Each row is a point. Each copy is the shape, with its points in the same order, turned, moved and blurred by noise. Is it also mirrored, or only turned?

Shape, 6 rows:
[[ 23 -95  -9]
 [ 26   4  26]
 [ 22   3   7]
 [ 10 -11  35]
 [-30  10 -13]
 [ 11  17  10]]
Copy 1 (6 x 3):
[[ -9 -72  72]
 [-12 -35 -24]
 [-26 -25 -12]
 [  7 -41 -18]
 [  6  23   1]
 [-13 -12 -21]]
Copy 1 is: only turned
Copy 2, 6 rows:
[[-59 -74  30]
 [-24   1 -29]
 [ -5 -12 -30]
 [-25   5  -4]
 [ 33  -8  11]
 [ 12  -7 -21]]
Copy 2 is: mirrored
Copy 3, 6 rows:
[[-17  82 -37]
 [-28 -20 -27]
 [-22 -10  -6]
 [-12  -7 -34]
 [ 15 -19  26]
 [-19 -29  -1]]
Copy 3 is: mirrored
Copy 4:
[[-83  47  39]
 [ -8  30 -34]
 [ -4  24 -19]
 [-31  13 -37]
 [  4 -27   5]
 [  8  11 -26]]
Copy 4 is: only turned

Shape (11 x 6):
[[ -5 -21  20  33 -42 -22]
 [-37   4 -30  23  33  64]
 [-27  11  37 -45  47  27]
 [ 32 -69  -8  44  -4   2]
 [ 26 -60  48 -40 -29 -35]
 [-32  -5 -42  50 -15  -8]
 [-21  30  19 -18 -10  29]
 [  6 -11  -4 -25 -19   8]
 [ 54  30 -25 -42  48   8]
 [ 38 -18  49  35 -39  22]
 [-39 -39 -40 -40 -18 -32]]
Copy 1:
[[  0 -19  11  46  39 -31]
 [ 33  -5  54 -45 -25   5]
 [-10 -44 -22 -32 -60 -10]
 [ 30 -21   9  39  51  42]
 [-43 -73 -40  53  27   4]
 [ 14  18  40 -12  48 -23]
 [-26 -18  23   0 -39 -29]
 [-38 -25  15   8   3   5]
 [-44  25 -23 -15 -40  53]
 [ 10 -25  20  84  -6  -2]
 [-50 -39   5 -38  59  -8]]
Copy 1 is: only turned
Copy 2:
[[-52  28  44  -1  39  -2]
 [  5  42  21  -1 -67  46]
 [ 48  19   1  55   3  43]
 [-70 -27  59   3  -6  27]
 [-51 -18  24  74  67   8]
 [-51  44  13 -41 -12  25]
 [ 17  47   8  34  -2  -5]
 [-31  14  -1  41   1  -1]
 [ 22 -49 -36  24 -28  -8]
 [-29   5  83  27  14 -31]
 [-67  32 -42  30  21  46]]
Copy 2 is: mirrored
Copy 3 (11 x 6):
[[ 12  31  21  25 -11 -10]
 [-19  14 -82 -66  11  27]
 [-49 -43  -8 -36  59  25]
 [  5  34 -45  16  -2 -66]
 [ 12 -22  43  38  47 -53]
 [ 21  31 -53  10 -30  30]
 [-16 -11   7 -43  10  31]
 [ 24 -22  -8 -19  14  -6]
 [-19 -95 -33 -31 -13 -29]
 [-27  38  32 -23  -8 -45]
 [ 61 -20 -28  24  33  20]]
Copy 3 is: only turned

Shape (13 x 9):
[[ 12  -5  -6 -12  61   0 -21  29  15]
 [ 13 -20  61  12 -41  28 -51  43 -50]
 [ 37   0 -40  42 -21  28  -9  -2  -5]
 [ -8  36 -29   7  44  22  22   2 -14]
 [  1  25  49   9 -65   7 -45  11 -78]
 [ 37  32  20 -18   7  34   9  19  61]
 [-25   3 -57  19  -9 -58 -13  10  12]
 [  4 -25  -5  11  12   5  57  25  49]
 [-56   8 -29  19  32  -9  11  29  49]
 [  0  -5  18  36  65 -39  46  -1  62]
 [-12 -16  44 -38 -13  78 -55  -3 -50]
 [ -7 -30 -61 -14 -31 -61  17 -42  41]
 [-18 -16 -35  40 -21 -39 -15 -48  60]]
Copy 1 (13 x 9):
[[  5  -6  -7  17  53  18  33 -26  39]
 [ 20  15 -16 -12 -26  -7  63  63 -17]
 [-22 -27 -46 -15 -29 -37  20 -39  29]
 [-51  12   6  26  23 -19  -3 -29  49]
 [  9  44  11   1 -65 -46  43  46 -23]
 [ -4 -64  38 -13  26   0  38 -23  19]
 [ 43   1 -14  19  -8  -6 -49 -38  41]
 [-37 -62  -1  -4  24  36 -28 -12  16]
 [  5 -30  -2  37  56 -19 -47  -5  45]
 [-21 -64  -2  76  41  42 -25 -37   6]
 [ -4  34   2 -42  39 -47  71  45 -42]
 [ 44 -23  -3 -13  -9  -2 -64 -83 -14]
 [ 33 -54 -31  21  -3 -41 -47 -66  -9]]
Copy 1 is: mirrored
Copy 2, 13 rows:
[[ 20 -33  44  -9   5  18   8  -7  58]
 [ 62  23 -23  55 -81  17   8  42  18]
 [ 41 -22 -30  23  10 -57 -19  -6  34]
 [ 33 -34   2 -22  39  -3  22  -2   3]
 [ 42  35 -23  50 -40  19  -3  75 -19]
 [ 11 -26  -8 -59 -31  -1 -54  -3  40]
 [-27  15  16  39  57 -22   5  11  32]
 [ -1  17  -7 -37   0 -11  -6 -59  43]
 [-44  -2  19 -29  30 -33  36  -1  41]
 [-42 -32 -17 -25  29  23   8 -46  68]
 [ 59 -18  27  33 -87  -5  10  36 -40]
 [-70   4  13  47  65 -33 -69 -38  14]
 [-75 -25 -32  41  20 -43 -23 -12  30]]
Copy 2 is: only turned
Copy 3, 13 rows:
[[ 21  42  10 -57  -8 -33 -38  36 -30]
 [ 49 -28   3  21 -37  -6 -64  33  62]
 [ 20  14 -67   0 -61 -14  -3  32 -22]
 [ 11  54 -10 -50 -26  17  21  31 -12]
 [ 70 -18  -9  43 -29  38 -36  23  56]
 [ 45  19 -59 -87  -6 -24 -35   8   3]
 [ 32  47  -6  18 -14 -30   4 -35 -60]
 [-15   8 -25 -80 -43 -26 -14 -35 -23]
 [ -9  74  -2 -42  -6 -45   6 -36 -15]
 [-27  48 -18 -81 -17   5 -52 -40 -52]
 [ 29 -33  -9   2  20  -7 -20  81  63]
 [ 11 -12 -42   4  11 -28  18 -45 -94]
 [ -9  30 -67  17  12 -30 -21 -50 -61]]
Copy 3 is: mirrored

Shape (15 x 12):
[[ 21   0  11 -37 -15  -7 -26  27  -5 -26  18  38]
 [-47   6  10   3  14  36  16  37  25 -16  -3  53]
 [ 31  34 -15   1  28   8  42  40  -1  22 -29 -16]
 [ -4  62  -9 -33  16   9 -19 -14  45 -12 -24  61]
 [-44  39 -36  45  14  24  11  -5 -40  41 -18 -35]
 [ 13   3  48  41 -56  37  39  25 -52  20  12 -30]
 [-47  59 -13  54  19 -17 -31 -40 -18 -42  14  -5]
 [-20 -15 -36  28 -17 -34 -33 -13  -8 -45 -40  19]
 [ 18  53   4 -11  24  39 -18 -39 -12  48  33  51]
 [ 11 -25 -29  39  12 -35 -12  35 -25  11 -16  -1]
 [  5 -15  52  13 -39  -3  58 -27   3  14  37  20]
 [-27 -22  62  33  17 -40  55 -16 -49 -24 -32   4]
 [ 27   4  18  18   4  25 -19 -46  41  36 -14 -33]
 [-18   3   3 -41  -1 -35 -13  -8 -49 -27  35  23]
 [-27  15  48  -3 -45  -1 -24  10  46  19  13  53]]
Copy 1:
[[-26  23 -21  14  32  19 -23 -15  66 -30 -22 -22]
 [  6 -10 -26  17  60 -24 -34 -39 -16 -54 -15 -16]
 [ 51  31  20  37  17 -31 -10 -48  24   8  12  19]
 [-15 -29 -20   2  67 -53  21 -22  53 -26  18 -24]
 [ 51 -15 -18 -10 -38 -47  -5 -10 -20  -1 -12  52]
 [ 84  38   8   4   5  44 -33  23   5 -40 -34  42]
 [ 12 -29 -56 -54 -18 -29 -30  25   0  12  27 -21]
 [-16  -5 -25  23 -30 -28  -9  27   5  -2 -23 -59]
 [-11 -27 -31  -1  60  -9   4   3  51 -11  20  73]
 [  3  13  -9  56 -44   2 -27 -15   8   6  -6  -9]
 [  3  13  48  -4  45  47 -33  34  -5 -43  -4  20]
 [ 36 -30  36  -5  18  44 -50   8 -32  33 -41 -35]
 [ 17  19  -7  12  19  19  68  12  -5 -14  35  24]
 [-44  -1  -8 -31   8  14 -44  -8  50   6 -41  -9]
 [ -8 -28  -5   3  38  30   3  -5  29 -95   3 -15]]
Copy 1 is: only turned
Copy 2, 15 rows:
[[ 18  47  15   9   1 -12  16  -7  32 -28  16  42]
 [ 21   9 -18  21 -15 -53  52  21 -15 -18 -40  40]
 [  9  -3  33  45 -44 -17 -13   3 -25  56 -20  19]
 [  8  21   2  30  14 -95  37 -37  20   4   3  52]
 [-32 -43 -26  38 -43 -15  19 -12   5  47 -56 -44]
 [-35  -9  14  69 -20  59 -10  26 -10 -33 -32  -3]
 [ 10 -49 -33  -5  41  -7  44 -53  41  11 -24 -26]
 [ 26 -15 -50 -21  11 -39 -40 -25  18 -17  -2   2]
 [-45   9  15  46  -6 -48  72  -7  53  17  26  -1]
 [ 35  13   4  -3 -38  -2 -29  10  -6  22   7 -42]
 [-45 -13  40  19  36   6   9  42  -8 -31  -4   8]
 [ -9  27 -13  13  72  17 -25  41 -18   7 -48 -29]
 [-56 -24   5  22 -14 -14  24 -48 -53  11  37   1]
 [-15  46   1 -29  22   0  16  -2  65  -6 -15  13]
 [ -5  21  27  26  12 -51  44 -20  -6 -85  -8  14]]
Copy 2 is: mirrored
Copy 3:
[[ 31 -14  12  34 -17 -15  35 -20 -44  19   0   0]
 [  7 -21  -1  10 -12  -5   2  53 -25  63  43 -36]
 [ 33 -30  26 -26   4  13  21  44  26  13 -43  21]
 [ 27 -27 -71   4 -35  41  33  13 -20  31  17   1]
 [-15   5  -7 -73  71   7  -3  50  22  22  11  25]
 [-42  21  39 -26  21 -78 -15  28 -25  19 -48  18]
 [-17 -10 -22 -41  36  44 -40  -6 -46   0  53  23]
 [ 54  17 -25  26  39  -6 -29  -7 -29  19  48  38]
 [-63 -26 -18   7  25  30  78   5 -24  18 -11   0]
 [ 57   7  38   5  63   7  -6   8 -17   9 -12  14]
 [-50  31  14  43  -9 -42  -7  39 -15 -12 -24  -8]
 [-18  56  60  14  -5  15 -70  48 -16  35  -1  33]
 [-29  -5 -29   0  24   4  -2 -29  53  12 -34   1]
 [ -4  19  44  18  -5  16  31 -12 -48  -7  49  34]
 [-12  41 -43  16 -21 -18  14  12 -38  21  -2 -46]]
Copy 3 is: only turned
Copy 4, 15 rows:
[[  2  27  -3  -2  37  16 -39  16  -7 -25 -13  22]
 [ 12  27 -22 -42  15  24 -13  52  44  17   7 -26]
 [  9  32  -1   6  -7 -46  27 -18  35  27 -13 -14]
 [ 73  24 -44  -5  39  18 -10  26  18 -21 -48 -31]
 [-29 -34 -11 -10 -45   0  29 -29  34  28 -30 -63]
 [-58  11   6   8  -1  18  33 -29 -23  33  58 -17]
 [ -7 -49   1 -39  40  30 -24 -41  33  -3 -42 -83]
 [ 31 -12  35 -21   2  63 -42 -36  47   0 -29 -10]
 [  2 -24 -92  -9  25   2  31   3 -15 -19 -37  -5]
 [-10   8  24 -30 -30  -3 -16 -45  53 -10 -10  19]
 [  0 -20 -48  11  28  10 -23 -19  -3  26  81  -4]
 [-34  -1  -6  30  36  32 -20 -43  94  28  51 -25]
 [ 41 -58  -4   5  11  -6  54 -11  10 -26  16 -10]
 [-32 -12 -21  25  29  20 -72  -2  18 -10 -27   0]
 [ 31  22 -41 -21  14  41 -17  26  -8 -49  43 -28]]
Copy 4 is: only turned

Shape:
[[  9  -8  24 -15  21 -18   3  -5  46  34  25 -64]
 [ 33  16  -9  12   0 -24  -5  32   9 -25  33  13]
 [ 30   6 -30  13  26  16 -24  -7 -14  24  -4 -44]
 [ -8  -2  19   7 -14  13  -3  -7 -16  63  25   1]
 [ -6  10 -37 -15   5 -12  43  18 -21 -35  -2 -40]
 [  7  67  25 -24   1  15  48  -7  14 -13  31   5]
 [ 37 -24  13 -16  15 -18 -16  29 -20 -29  22 -44]
 [ 36 -23  16 -80  23 -26  12  15  -6  -4 -72  18]
 [  9   4  17  -9  24  -4  71   5 -24 -22  13  -7]
 [ 17 -13 -91 -29   8 -15 -21  30 -19 -35  11 -14]
 [ 20 -17 -84  -6 -52  11 -21  54   3 -21  30  -1]
 [  2  26   9 -13 -15  17 -24   6 -24   0 -28  14]
 [ 27  19  25 -12  -7 -13  -9  -3   2  -6 -12  21]
 [  4 -18  23  13  -4   3 -13   4  62  -9  31  11]
 [-20 -18  21  -5  19   0 -26  86 -18  25  21   9]
 [ -7  70  23  -7 -21 -95  13   1 -18 -35  27   5]
 [ 25 -10  24 -13   0 -47   2  89   8  -7 -11  -6]
 [ 40   8  -2 -12   2  11 -19   1 -21 -16   4  14]]
Copy 1:
[[ 31  -2  23  -7  28 -14  23  51 -47  28 -33 -23]
 [  7 -10   1 -17  43 -38   7 -19  27   4  15   0]
 [  6  -4 -14 -31  11  14   5  37 -34   4  39   6]
 [  2 -16  16  17  -6 -24  14  58  -4 -47   8 -12]
 [-34  -7 -25  -1   8  17  38  -8  14  46  -4   4]
 [ 18 -24   8 -25   1 -13  88  -8  31 -19 -26 -17]
 [-16 -42  18 -12  63   4  -1   5 -17  29   3   9]
 [ 25 -57  63  13 -37  40 -16 -26   4  46  -3  25]
 [-30  -4  41  -2  14  13  61   7  33  22  -4   3]
 [-40  -9 -44 -16   0 -19 -21 -35 -16  42  20  38]
 [ -9 -16 -70  28  25 -47 -11 -29  -9   5  19  51]
 [  8 -40  -5   2 -10  26  -2  -5  17 -35  11  -4]
 [ 28 -36  27  -4   2  -2   7 -16  16 -10  12 -19]
 [ 40  21  21  18  43 -29   9 -13 -15 -25 -22  -7]
 [ -9 -22  12  -5  33 -12 -48  40  36 -24 -40  36]
 [-17 -44   4 -20  15 -39  21 -26  59  25 -15 -90]
 [ 25 -39  20  10  43 -14 -35   8  50  46 -23  19]
 [  0 -39  13 -17  13   0   6 -22   0 -20  31  11]]
Copy 1 is: mirrored
Copy 2:
[[ 40  42 -46 -56  -9 -31 -19  -4   8 -29  -4 -30]
 [ 21  -9  17  14  18 -16   3 -30 -30  -9   1 -43]
 [ -9  12 -16 -10  -8 -28  12  46  -1 -17   6  -6]
 [ 19  12 -31 -12  -1  42 -46  13   5  20 -10   3]
 [-14   1  15 -34 -21  22  43 -18  -4 -42  23 -35]
 [  7   5 -10   3  10  30 -43 -37  42 -33  46 -61]
 [  8  32   4 -41  11 -34  33 -24 -25  14  19 -24]
 [-44 -13   9 -30 -32 -43   0 -83  38   4   0  32]
 [-22  23 -10 -16  17  35  19 -44  27 -19   8 -43]
 [ 15  -9  71  -1 -14 -15  53  11 -20 -40   3   8]
 [ 38  13  66  28 -46   5  21   2 -60 -22   5  -5]
 [ -6 -26 -10   7 -24   0 -16 -11   3  19  42   9]
 [ -3 -17 -20   9   7  -9 -26 -43  -1   6  22  -5]
 [ 62  18 -44  28  -9 -13 -12 -42 -10  -4  -5 -26]
 [ 44 -10  20 -33 -20   8   4  -9  -2  75 -23 -28]
 [  9 -60   4 -49  57  21 -29 -58 -39 -39  40 -46]
 [ -1  -9  18 -46 -28 -29   0 -58 -33  30 -20 -46]
 [-11  -2  11  23  13 -13  -3 -13  -3   4  29   1]]
Copy 2 is: mirrored

Shape:
[[-22  17 -61  12 -46  45  25  -4   0 -31   2 -26]
 [ 18  38  33   2  28  18 -32  -2  -3  23 -33  -8]
 [-12  42 -39 -27  -5 -34  13  12  17  36  20 -30]
 [ 31  -4 -31  55  26 -54  12 -16   1  81  53  14]
 [-16 -26 -36  19 -28  40   3  12  30   7 -37  10]
 [-19  22  20  10  36  -1 -14  31  39 -18  -2  42]
 [ 30   8   3  14  24  -7 -32 -20  39  20   8 -15]
 [-27  26 -25  36 -38  46  36 -17  21  -2  14  -1]
 [  1 -21  -9   8   9 -26  91 -56  -3   0 -17 -21]
 [ -7 -24 -51   6  -8 -14  22 -30  -7 -24 -25  35]
 [ 47  11  10  41  17  -4  10 -16  58  -4 -36 -79]
 [-24 -15   6  32  15 -31  15  19  -2  12  11   6]
 [-12  41   6 -20 -10 -14  14  53  -4 -35  -6  46]
 [ 10 -12 -18  -2  39   8  33  23 -21   4  28  11]
 [ 40   0  73  -7  -6  -2  44 -37  -1  -6   7  40]
 [ 17  38  -5 -18  19 -21  45  36   6  14 -33  32]
 [ 28 -14 -33  13  30  44 -33  11   8  -9  -1 -38]]
Copy 1:
[[-48  18 -32 -35   0  20   6  14  61  14  26  24]
 [ 28  -3  -2 -28 -25  -2 -56  -3 -24  -6  16 -47]
 [ 15 -64  -6 -23 -16  -1 -15  -3  34  17 -24  32]
 [ 23 -44  34  20  45  19 -51  31 -43  49 -28  56]
 [-33  15 -49  22 -27  34 -10  34  19  25  16 -11]
 [  8  -3   2   1 -48 -33  20  30 -41   4   6 -20]
 [ -8 -36   6  14   4 -13 -47   1 -26  -5  18 -11]
 [-55  17 -21 -35 -25  25 -13  19  10  26  22  41]
 [ -9  19 -80 -13  40   1 -28 -22 -19   1 -44  55]
 [-23  35 -40  16  29 -13   4   9  18  43 -29  -1]
 [-14 -53 -68 -15  29  -4 -51  -1 -33 -31  53  -6]
 [  8 -12  -8  -2   7  21  12  31 -37   2 -35   7]
 [ 31  11  -7 -29 -40 -15  60  -3  -2  31   0 -15]
 [ 42  25   3   9   6   4   3  21   1  -9  -7  38]
 [ 12  43 -17  -5  -9   3 -10 -71 -76  12  -2  15]
 [ 62  -4 -45 -16 -30 -18   6  -2 -13  41  -7   6]
 [  0   2  -3  19  17   4 -35  30  28 -33  48 -16]]
Copy 1 is: mirrored
Copy 2, 17 rows:
[[-39  -7  37  -1   2  36  35 -34  24  -3 -13  40]
 [  7  20 -93 -21 -20  11  38  12   1 -20  11  -2]
 [-50  -2  12 -41 -35  19   1   3  -6 -17  32 -38]
 [ 43  -3  23 -20   4 -26  28  18 -46 -78  20 -65]
 [ -4  10   1  37  39  40  24  -3  15   1  22  30]
 [ 12  12 -46  14 -13 -10  14  53  41   9 -33 -21]
 [ 24 -17 -56 -24  17   4  22  -1  -7 -23  -1 -24]
 [ -5 -21  29 -15   2  26  35  13  34 -26 -11  50]
 [ -6 -50  10  28 -42 -41  22 -31  -1 -27  48  25]
 [-18   8   5  58   9 -21  23 -43  22 -27  -3  -2]
 [ 32 -33 -43 -53   4  -4  38 -37  10  37  53  11]
 [ 36  -6   4  24 -33   3   4  31 -16 -12   4 -12]
 [-46  52 -13   6 -28 -30 -10  45  31  16 -26   5]
 [-32  -5  -2  19 -14 -24  50  38 -33   4  -3 -12]
 [ -4 -16 -66  -3 -12 -82   1  35   0 -34   7  53]
 [-33  34 -14  -2 -25 -38  20  35  24   7  37 -15]
 [ -9  -9 -39  -1  34  28  60 -13 -33  19 -17  -3]]
Copy 2 is: mirrored
Copy 3, 17 rows:
[[-40 -49   1 -44 -25 -40 -13 -44 -11  -4   5 -17]
 [ 14 -14  -7  58  25  14 -12   1  13 -34 -16  -6]
 [-13  42 -38  -8   0 -53 -21 -41  41 -15 -29  -5]
 [ 95  58 -15 -10  12 -61 -18 -38  32 -44  34   5]
 [  9 -12  22 -13 -16  -8 -17 -21 -49   1 -21 -24]
 [  1  27  44  43 -18  18 -20   3  38  -3   5 -27]
 [ 54   0  -6  34  15 -24  13 -18  22  -5 -10 -27]
 [-12 -35  10  -9 -51 -33  -1 -53 -16 -23  12  11]
 [ 25  -3 -73 -46 -31  34 -22 -54   5   1  48  12]
 [ 18  -7   2 -70 -28  10 -18   3  -1  -5   9 -11]
 [ 41 -31 -32  27  33  25  17 -90  12  14  -6 -42]
 [  6  51   1   0   6 -11 -21 -21   6 -18  43 -22]
 [-43  29  48   4   3  11 -34   1  40  11   1  16]
 [ 21   5  -1  -2   1 -26 -58   4  22  10  41  -2]
 [ 25   1  -8  23  -1  41  21  -1  19  21  46  66]
 [  1  25   7   4  -2  28 -54 -32  43   7 -26  24]
 [ 26 -54  -4  20  26 -31 -28  -6  -7  10   6 -56]]
Copy 3 is: only turned
Copy 4, 17 rows:
[[ 23  23  30 -30  16   2  35  43  47 -28  12 -10]
 [ 31   1 -18  -4  10 -12  16 -55 -20 -21 -56   9]
 [ 18  24 -26 -16  -7  25  -9  -9  50  22 -16  58]
 [ 38  13 -75  14 -67  58  -2 -24  -6 -28  46  61]
 [ 24 -20  40 -27   6  59  35   7   4 -33 -11  -4]
 [ 33 -45  10 -18 -24  -3  12 -36 -24  36 -16   5]
 [ 50  11 -35  -7 -31  31 -20 -44   3 -17 -25 -14]
 [ 11  32  34 -25 -29  10  56  10  33 -18  11  -9]
 [-53 -24 -26  -6 -41   1  -3  -1  58 -73  13   6]
 [-19 -20   6 -34 -14  26 -15  39 -14 -41  10   5]
 [ 39 -15 -30 -37   1  28  -2 -74  71 -60 -18 -40]
 [  0 -35 -32   5 -13  28  28 -21  -1   8  24  15]
 [ -4 -28  41 -19  21 -22  -4 -27 -16  40  14  31]
 [ 32 -37 -17  27 -19 -16   7  10   7 -20  11  35]
 [-37  -6  16  46 -38 -28 -22 -59 -10 -34   1 -14]
 [  0 -39  20 -20   6  -8 -10 -46   0 -20  -4  71]
 [ 75 -15 -17  -3  15  14   6  10  16 -35 -31 -19]]
Copy 4 is: only turned

Shape (17 x 12):
[[ 61  37 -59  -2  30 -25 -20   4 -18   7 -25  60]
 [ 42  -5  -3 -12 -10 -39 -11  15 -92   9 -39  22]
 [ 33 -19 -14 -57  28 -24 -24   4 -38  19 -18  44]
 [ -1  -3  54 -11 -37 -29 -45 -58 -33  -3  38  30]
 [-39 -18 -39  20  18 -31  11 -13  33 -27 -27  -5]
 [-35  13 -29  15  41  39  19 -18  24 -51   3 -29]
 [ 36  22 -26 -12  -6   9 -56  32 -47  28 -67  58]
 [ 56  -4 -32  -6  13 -27 -72   0 -51  42 -16  -3]
 [ 28   7  77  19   5 -37 -19 -41   0 -12   5  -4]
 [  0  26 -50  -1 -12 -13  10  13  13 -43  11 -12]
 [-14  12 -26   3  25   7  10  12  55 -38   7  -4]
 [ 46   4 -15 -13  13 -32 -44  20 -44  -1 -38  43]
 [-16  -1 -18  18  31   1  23  45   7  -6  23   2]
 [ 44 -45  34  30  -9  -7 -41 -45 -24 -40  26  39]
 [-54  19 -64  44  37  -7  31  23  20   5   3   3]
 [ -1  12 -47  13  18  19  48 -20  15   6  -8   0]
 [ -1 -15 -36  10 -14   8  30  22  43   4 -10  -7]]
Copy 1:
[[-18 -39  56  40 -18  34  43 -38 -39 -35 -27  39]
 [-43 -17  39  47 -37  40  -2 -10  55 -43 -54  29]
 [-68  -8  21  57   1  45  12  -5   7  -4 -27  56]
 [-48  -7 -54  71 -34 -41 -23   1   7   1 -16   2]
 [ -5 -37  24 -29  19 -10  38  14  23  30  30  -2]
 [ 59   2  -4 -15  22  17  33  50 -11  39   9  -3]
 [-43 -19  40  68 -39  79  26 -23  14 -61  10  14]
 [-55  29  25  70 -21  20  61 -41  28 -22 -37  20]
 [  7  17 -28  32 -23 -61 -17  -7  17 -16   0  50]
 [ -4  -9  13 -31   5  14  28  24 -26 -18 -19 -24]
 [ 16   0  15 -23  35  15  17  21 -35   5  28   0]
 [-43 -14  40  60 -18  30  21  -8  15 -49 -23  33]
 [ 16   2  21  -5  50  29 -10 -10  -1   6 -14 -12]
 [-25   4  31  86 -25 -65 -27  24   2   4  -8   3]
 [ 38 -43  16 -24  46  42  36 -29   6  35   0 -23]
 [ 23  -5  28 -23 -15  39  13  -4 -20  44   7   5]
 [-15  15  35 -35  12  34  -1  -9 -11  20  27 -17]]
Copy 1 is: only turned
Copy 2 (17 x 12):
[[ 35 -34 -57 -51  17 -36  15   7 -26 -51  38   6]
 [  2 -62 -15  33  18  -2  37  10 -38 -63  43  11]
 [ -2 -28  -9 -16  25   2  35  50  -4 -33  59  10]
 [-95 -56 -28  -5  12  30   0  -2  23 -36   3  46]
 [  4  -7   8 -22  37 -15 -15 -52  -7  47   2  -8]
 [ 22  18  29 -25   6 -38  -1 -43  26  20 -49  24]
 [  5 -38 -30  -5 -41 -36  59   3 -42 -56  67 -12]
 [  9 -19 -20 -13 -21  34   2  10 -49 -69  52  18]
 [-64 -70   7 -37  26  27  12 -13  -4 -39 -44  14]
 [ 20  -5 -20   2  21 -50 -34  -2 -27  14 -23  24]
 [ 10   7   7 -34  21 -47 -11   1   1  24 -37 -10]
 [ -3 -43  -7 -22  16 -18  28   9 -45 -58  54  14]
 [  0  19  19   4  30 -37 -15  -2   6 -27 -19 -20]
 [-51 -85  25 -39   7   1 -31 -19  26 -52  15  42]
 [ 27  43 -13   3  40 -52 -18 -55   8  14  -6 -34]
 [ 48 -10 -20 -14  14 -21  -2 -28  31   7 -29 -14]
 [ 25 -16   5  -3   9 -25 -25  -5   0  21 -25 -45]]
Copy 2 is: only turned
Copy 3:
[[ 34  35 -73 -22  -8  23   0  56 -46 -30   8  12]
 [  2  35 -10  44 -38  47   7   2 -66  15   5  15]
 [  4  48 -18  -9 -30   8  22   3 -26  -1  40   8]
 [-12 -19  -4 -19 -74  54 -34 -23  24  22  52 -29]
 [ 25 -54 -37  16  -7 -34  49   3  26 -13 -17 -19]
 [ 31 -83  11 -25  31 -40  -5   8  16 -19  -4  15]
 [ -9  48  -9  -1 -23  38  16  65 -58 -47  18 -12]
 [-10  37 -25 -22 -75   2 -10  -4 -61 -41  -4  14]
 [ -1 -16  -9  -9 -32  16 -56 -40  -9  40  -3 -59]
 [ -6 -48 -50  18  21 -11  -5   4   4 -41  17  26]
 [  2 -41 -33  -7  33 -41   6  16  25 -23  11 -15]
 [-13  31 -40   7 -35  17  11  33 -58  -6  22  -3]
 [  9  -6 -13  35  11 -56 -22  20  23 -11   4  14]
 [-28 -23 -33 -40 -51  20 -38   2   3  70  -1  -7]
 [ 62 -34 -25  34   5 -58  -7  39  31 -56  -8   4]
 [ 56 -20 -18  -2  23  -5  -8   0  28 -39 -25  23]
 [-11 -10 -26  16  29 -14   4   2  41 -38 -32  -3]]
Copy 3 is: only turned
